Each wall is flat, endless, passes through zero and stands at right angles to its row. A trip goes straight from one point to another. List the walls that it crosses, first one first.

Walls:
(1): [ 0.32  0.50 -0.61]
(2): [-0.46 -0.20  0.00]
(3): [-0.41 -0.16 -0.30]
(4): [ 0.27  0.22 -0.24]
(5): [ 0.07 -1.16 -0.06]
(6): [-0.71  0.27  0.52]
(7): [-0.08 -0.82  0.44]
(8): [0.47 0.70 0.08]
(9): [-0.24 -1.18 -0.32]
Trips:
[-0.79  0.29  0.15] to [ 0.13 -0.43  0.11] -> 7, 9, 5, 6, 3
[0.24 0.07 0.54] to [ 0.53 -0.20  0.03] -> 6, 5, 4, 9, 1
[-0.86 -1.16  0.06] to [ 0.00 -0.51 -0.14] -> 6

Walls:
(1): [-0.07  0.37 -0.34 -0.55 -0.45  0.17 -0.72 -0.43  0.20 -0.08 -0.54]
(2): [-0.12  0.11 -0.37  0.69  0.13  0.14  0.18  0.32 -0.70  0.51  0.13]
(3): [-0.09 -0.82 -0.51  0.11  0.53  0.21 -0.02 -0.11  0.54  0.02  0.23]
(4): [ 0.49 -0.15  0.32 -0.50  0.12 -0.15  0.43 -0.08 -0.79  0.83 -1.00]
(5): [-0.27  0.37 -0.45  0.42 -0.18  0.32  0.02  1.27  0.65  0.02  0.51]
(6): [ 0.71  0.22 -0.25 -0.51 -0.39 -0.04 -0.42  0.68  0.29  0.25 -0.40]
(7): [ 0.06  0.24 -0.01  0.33  0.48 -0.53  0.22 -0.02  0.51  0.29  0.06]
(8): [ 0.09  0.51  0.13  0.09  0.19 -0.48 -0.26 -0.36 -0.15  0.44  0.61]
(9): [ 0.18 -0.15  0.18 -0.72  0.12 -0.23 -0.03  0.18 -0.26 -0.92 -0.43]
(10): [ 0.09  0.27 -0.26 -0.52 -0.29 -0.72 -0.19 -0.91  0.01 -0.41  0.23]
Trips:
[ 0.15 -0.54 -0.60 -0.51 -0.32  0.24 -1.15 -0.10 -0.07 -0.09  0.13] to [ 0.55  0.38 -1.07 -0.10 -0.59 -0.31 -0.87 -0.14  0.61  0.20  0.18] -> 5, 8, 9, 7
[ 0.08  0.18 -0.31  0.19  0.26 -0.34 -0.12  0.05  0.42  0.24 -0.06] to [ 0.39 -0.13  0.26 -0.69  0.71  0.12 -0.15 -0.57  0.27  0.01  0.86] -> 2, 1, 5, 6, 9
[ 0.09  0.53  0.49  0.30 -0.22  0.20  0.74 -0.57 -0.51 -0.08  0.37] to [-0.16 -0.32  0.10  0.42  0.00  0.09 -0.76 -0.05 -0.02  0.02 -0.60] -> 10, 1, 8, 3, 6
[ 0.08  0.20 -0.05  0.17  0.04 -0.27 -0.66 -0.05  0.03  0.11  0.43] to [ 0.15 -0.02  0.55  0.60 -0.18  0.38 -0.40  0.69 -0.28 -0.35 -0.20] -> 10, 7, 1, 8, 9
[ 0.20  0.09  0.24 -0.32  0.23 -0.29 -0.11 -0.32  0.46  0.07  0.13] to [-0.94 -1.60  0.38  0.31  0.04  0.62  0.63  0.00  0.57 -0.22 -0.82] -> 6, 8, 1, 10, 4, 7

Walls:
(1): [ 0.53 -0.28 -0.03  0.47 -0.32  0.38 -0.84 -1.41  0.00  0.38 -0.23  0.78
  0.05  0.24  0.18 -0.24  0.31  0.37  0.41 -0.18  0.46 -0.23  0.12  0.11]
(2): [-0.54 -0.03  0.14 -0.16  0.29  0.56 -0.40 -0.18 -0.20 -0.14 -0.69 -0.54
 -0.89  0.42 -0.29  0.92  0.29 -0.17  0.26 -0.37 -0.14  0.21  0.71  0.59]
(3): [ 0.07 -0.67  0.36  0.37 -0.11 -0.22  0.13 -0.50  0.42  0.00 -0.15  0.54
 -0.64 -0.02 -0.62 -0.06 -0.40 -0.07  0.72 -0.42 -0.18 -0.77  0.18  0.73]
(4): [-0.13 -0.01  0.51  0.47  0.06 -0.28 -0.74 -0.07  0.32  0.08  0.01 -0.25
  0.06  0.23  0.05  0.40  0.01 -0.01 -0.47  0.21 -0.19  0.10 -0.45  0.58]
(5): [ 0.73  0.79 -0.91  0.53 -0.14  0.10  0.44 -0.36  1.25  0.45 -0.43 -0.74
  0.09  0.08  0.54  1.26  0.62 -0.45 -0.38  0.30  0.58  0.72  0.09  0.27]
(6): [-0.03  0.16  0.03 -0.60  0.18  0.10  0.61  0.69 -0.31 -0.03  0.13  0.15
  0.05  0.51 -0.53  0.08  0.10 -0.22 -0.20  0.66 -0.05  0.61  0.01  0.30]
(7): [ 0.09  0.50  0.47 -0.68 -0.03 -0.36  0.20 -0.03  0.37  0.60  0.19 -0.02
 -0.52 -0.02  0.03 -0.19 -0.40  0.43  0.18  0.22  0.25  0.60  0.45  0.06]
(8): [-0.09  0.25  0.94 -0.21  0.50  0.14 -0.56  0.17  0.34 -0.68 -0.53 -0.34
 -0.69  0.13 -0.51  0.51 -0.13  0.35  0.09  0.29 -0.27 -0.58  0.14 -0.13]
Trips:
[-0.17  0.38 -0.40 -0.04 -0.19 -0.57  0.37  0.44 -0.32  0.37 -0.17 -0.01
  0.44  0.50 -0.37 -0.43 -0.07  0.23  0.21 -0.09 -0.40  0.19 -0.58  0.20] to [-0.30  0.51  0.38  0.64 -0.01  0.73 -0.09  0.15 -0.49 -0.89  0.40 -0.55
  0.77 -0.59 -0.03  0.00 -0.78  0.30  0.01 -0.91 -0.13  0.10 -0.52 -0.17] -> 7, 4, 6, 8
[ 0.40 -0.22 -0.38  0.53  0.31 -0.15  0.20  0.63  0.39 -1.01 -0.46  0.14
  0.14  0.17 -0.16  0.21 -0.20 -0.31  0.21  0.44 -0.02  0.09  0.06 -0.14] to [ 0.07  0.18 -0.32  0.06  0.07 -0.33 -0.35  0.10  0.05 -0.17  0.08  0.14
 -0.48 -0.28 -0.11  0.70 -0.49  0.25 -1.10 -0.36  0.79 -0.50  0.61  0.52] -> 4, 2, 6, 7
[-0.09  0.75 -0.57  0.09 -0.50 -0.18  0.30 -0.74 -0.11 -0.01  0.37  0.44
  0.15 -0.49  0.96  0.21 -0.12  0.18 -0.03 -0.18 -0.12 -0.04  0.72  0.93] to [ 0.00 -1.06 -1.00 -0.40  0.21  0.05 -0.53 -0.63  0.20 -0.26 -0.19  0.05
 -0.48 -0.69 -0.49 -0.97 -0.19  0.01 -0.01 -0.02 -0.38 -0.65  0.12 -0.25] -> 7, 5, 8
[ 0.22  0.36  0.86 -0.06 -0.12  0.07 -0.14  0.35  0.24 -0.69 -0.74 -0.31
 -0.20 -0.48  0.48 -0.16 -0.09 -0.04  0.18  0.06 -0.28 -0.05  0.14  0.30] to [-0.25 -0.01  0.04  0.06  0.32  0.11  0.12 -0.16  0.56  0.01  0.04 -0.03
  0.42  0.29  0.73 -0.75 -0.36  0.35 -0.08 -0.39 -0.16 -0.09 -0.26 -0.27] -> 2, 3, 1, 8, 4
[-0.39 -0.12  0.13 -0.27  0.01 -0.31 -0.84 -0.19  0.11 -0.18  0.22  0.31
  0.33  0.67  0.26 -0.02 -0.54 -0.65 -0.61 -0.14 -0.59 -0.51 -0.42  0.27] to [ 0.58 -0.06  0.23  0.59  0.63  0.49 -0.39 -0.42  0.24  0.29 -0.10 -0.19
  0.79  0.62 -0.16 -0.73 -0.24  0.16  0.72 -0.22  0.18 -0.49 -0.37  0.05] -> none
